Every row gives one point. Each copy is the shape, with its points in the same order, stretched, turned, moved and blurred by noise. Some copies are also mirrored. Which?
In the rows, zero is written as 128.

Shape:
[[212 138 119]
 [ 95 179 145]
 [164 187 123]
 [159 121  71]
 [ 95 197 162]
 [171 100 102]
 [159 161 129]]
Copy 1, 7 rows:
[[199 143  50]
 [137  96 204]
 [195 101 120]
 [144  90  83]
 [148  94 209]
 [143 131  77]
 [168 112 123]]
Copy 1 is: mirrored
Copy 2 (7 x 3):
[[117 199 103]
 [ 78 108 156]
 [ 70 164 128]
 [124 140  72]
 [ 60 116 171]
 [150 156  94]
 [ 90 160 129]]
Copy 2 is: only turned
Copy 3, 7 rows:
[[112 177  51]
 [138 156 177]
 [122 198 114]
 [ 63 142  88]
 [158 171 183]
 [ 90 125  71]
 [125 171 109]]
Copy 3 is: only turned

Shape (8 x 4):
[[140 144  93 113]
 [126 117 176 155]
 [127 249 167 130]
 [102 117 151 120]
 [123 124 169 107]
 [205 124 147 143]
 [124 124  87 114]
 [136 134  66 149]]
Copy 1, 8 rows:
[[159  92 139 120]
 [ 91 176 127 139]
 [204 201 118  11]
 [ 83 133 143 117]
 [ 84 142 171 109]
 [166 167 172 174]
 [142  70 128 124]
 [167  87  95 150]]
Copy 1 is: only turned
Copy 2, 8 rows:
[[140 168 121 121]
 [102  82 159 117]
 [ 29 156 151 169]
 [115  98 106 127]
 [102 112 120  99]
 [111 144 191  63]
 [157 159 109 121]
 [161 158 143 153]]
Copy 2 is: only turned

Shape, 12 rows:
[[199 136 194 119 180 156 118 166]
 [145  84 107 147 119 125 190  95]
 [160 165  69 170  93 153 161  98]
 [187 141 119 145  76 147 140  72]
 [ 89 132 181 148 124 105 145 154]
 [104 133 186  59 198 109 119 182]
 [164  82 194  84 166 116  63 219]
 [130 118  97 159 134 170 123  88]
 [119 107 163  45 132 111 126 168]
 [122 117 140 128  98 177 136 111]
 [135 125 144 140 121 132 138  59]
 [101 110 156  80 157  58  92 155]]
Copy 1, 12 rows:
[[212 162 195 182 133 189 184 156]
 [149  94 125 144 211  95 161  97]
 [120 132 121 111 192 134 134  12]
 [169 174 114 128 183  87 136  47]
 [136  81 151 137  89 125 180 122]
 [195  98 145 143  79 213 197 218]
 [152 160 159 215  61 189 194 234]
 [121 131 160 110 186 136 104  87]
 [172 137 100 142  98 154 214 199]
 [136 156 151  99 160 109 158 107]
 [180 131 138 116 166  90 116  94]
 [156  90  97 167  62 165 153 197]]
Copy 1 is: mirrored
Copy 2:
[[143 113 211 146 119 191 205  51]
 [165  98 112 135 136  93 164 106]
 [170 161  98 165 145  97 193 146]
 [165 141 146 120  82  78 208 112]
 [143 141 134 131 110 157 103  97]
 [125 132 159  52 158 196 132  66]
 [134  78 217  69 104 241 160  99]
 [ 99 116 135 152 162 107 161 163]
 [138 120 135  24 119 190 164  85]
 [108 116 108 134 107 136 191 121]
 [129 137 161 108 105  74 146 115]
 [156 140 176  19 134 158  94 127]]
Copy 2 is: mirrored

Shape:
[[144 101  87  49 108 136 148 153 100]
 [165 107 102 155  93 139 151  58 106]
 [168 102 133 146  94 120 133 126 126]
 [154 110 135 160 114 169 117 150 148]
 [141 162 136  54 174 126  48 154  78]
 [170 173  95 158 133 126 146 146 186]
 [155  74  93 144  93 126 155 148 139]
 [  7  99 110 160 105 124 117 146 150]
 [167  91  96 134 164 133 133 126  85]
 [144 122 111 113  93 118 150 144  81]
 [160 122 142 162 114 130  31 142 120]
 [102  88 137 139 137 127 133 108  91]
 [162  68 119 115 169 118 159 111 122]
 [160 169  99 144 127 137 147 136 132]]
Copy 1, 14 rows:
[[ 88 161  82 122  75 172 146 156 185]
 [ 99 105 187 153  51 111 121 107 200]
 [121 113 152 142 100 104 130 152 154]
 [150 130 157 194 102  99 135 145 147]
 [ 93 114  12 118 152 153 130 107 142]
 [162 188 149 163 123  59  74 115 158]
 [105 165 175 153  93 113 153 166 160]
 [123 145 190 150 174 201 124 180  89]
 [ 92 154 144 126  98 116 183  93 168]
 [103 137 120 134  54 148 131 141 141]
 [102  98 114 180 145  93 114 132 119]
 [116 101 162 118 114 163 170 132 137]
 [118 131 162  91 132 116 183 121 186]
 [136 171 135 161  83  99  91 104 161]]
Copy 1 is: only turned
Copy 2:
[[ 68 163  73  96 124 129 141 115 142]
 [153 100  64 187 166  95 148 134 150]
 [118  88 101 129 169 103 144 113 151]
 [167 109 125 112 169 112 119  86 147]
 [108 141 115  64  43 166  58 144 158]
 [145 164 194 135 173 106 136 134 129]
 [101 122 104 132 181  72 145  76 138]
 [ 69 122 133 205 172 145 121  25  92]
 [149 141 106 108 100  68 117 104 132]
 [ 96 125  98 132 124 120 157 109 159]
 [143  72 118 119 129 114  52  99 188]
 [118  98  88 147 124 117 135  88 111]
 [120 123  98  94 136  75 143 116  87]
 [153 156 159 138 137 115 140 131 147]]
Copy 2 is: mirrored
